Each row is a point. Any point is a mix of the corners, with weights that add up to 1. It lies inside the corners' shape when no weight is negative. Is each point inside? If not, which corners have a negative weight?

Corners:
(1): [-48, -64]
(2): [30, -31]
(3): [-8, 56]
Points:
[17, 49] => outside (1)
[14, 76] => outside (1)
[-18, -8] => inside
[26, 18] => outside (1)
[-7, -15] => inside
[-16, -37] => inside

Corners:
(1): [-30, -29, -8, -18, 60, -78, -27, 40]
(2): [46, -15, 1, 30, -1, 28, 49, -108]
(3): [1, 45, 24, 65, 44, 32, 23, 20]
(4): [39, -15, -49, 24, 3, 14, 26, -5]
(5): [-51, 45, 7, -13, -12, 27, -34, 53]
(6): [-12, -15, 12, -60, 76, -45, 22, 56]
(7): [1, -90, 17, -32, -30, -29, -22, 31]
(8): [5, 75, 28, 15, 26, -51, 15, 55]
(9): [28, -32, 12, -36, 37, -22, -55, 23]
Points:
[-54, 34, 41, -39, 45, -38, -57, 117] => outside (2, 4)
[11, -6, -16, 11, 19, -5, 4, 37] => outside (2)
[17, -57, -7, -13, 39, -19, 4, -22] => outside (5, 8)
[-15, -50, -17, -21, 30, -7, -29, 45] => outside (2, 8)
[-4, -9, -12, -31, 31, -39, -7, 59] => outside (2, 3)
[-10, -1, 18, -22, 37, -24, -8, 31] => outside (4)
[-4, 30, 14, 1, 21, -20, -7, 38] => inside

Corners:
(1): [-55, 13, 17, 9, -20, 40, 28, -22, -16, -34, 13, 11]
(2): [-10, 0, 26, 22, 1, -22, 8, 8, 37, 11, -3, 41]
(3): [26, -23, -13, 34, -68, -30, -3, 18, -34, 20, 40, -19]
(4): [54, 8, 15, -84, 30, -24, -5, -13, -6, 54, 23, 14]
(5): [58, -9, 29, 46, -1, 21, 1, 0, -30, -43, -4, 16]
(6): [42, 24, 17, 30, 26, 3, -17, -7, -21, 123, 8, -98]
(7): [46, 38, -71, 18, 12, 28, 17, -5, 7, -21, 15, 38]
(8): [15, -15, -19, 20, 1, 81, -5, -11, 59, -32, 61, 30]
(9): [16, 7, 31, 39, 18, -35, 32, 15, -36, -18, 61, 1]
(10): [50, 14, -44, -81, 7, -26, -12, 9, 91, -52, 4, -5]
(11): [51, 25, 29, 41, -75, 32, 140, 17, 40, -30, 1, -12]
(12): [-1, -52, -20, 27, 12, 15, 46, 2, -11, -6, 8, -9]
(13): [49, 15, 42, -1, 22, -36, 15, -120, -9, 150, 5, -87]
Points:
[35, -31, 25, 2, 24, -22, -40, -17, -4, 32, 36, -22] => outside (1, 7, 11)
[21, 0, 6, 12, -11, -9, 29, -5, 4, -13, 24, 17] => outside (6)
[6, 17, 6, 24, 19, 13, 38, -21, 9, 43, 31, -8] => outside (3, 5, 10)
[14, -11, 19, -16, 23, -19, -23, -27, -10, 43, 22, -25] => outside (7, 11)
[31, -5, 9, 21, -1, 17, 10, -6, 3, -9, 17, 6] => inside
[34, 13, 41, 30, -33, -5, 66, -33, -54, 123, -38, -59] => outside (8, 9, 10)
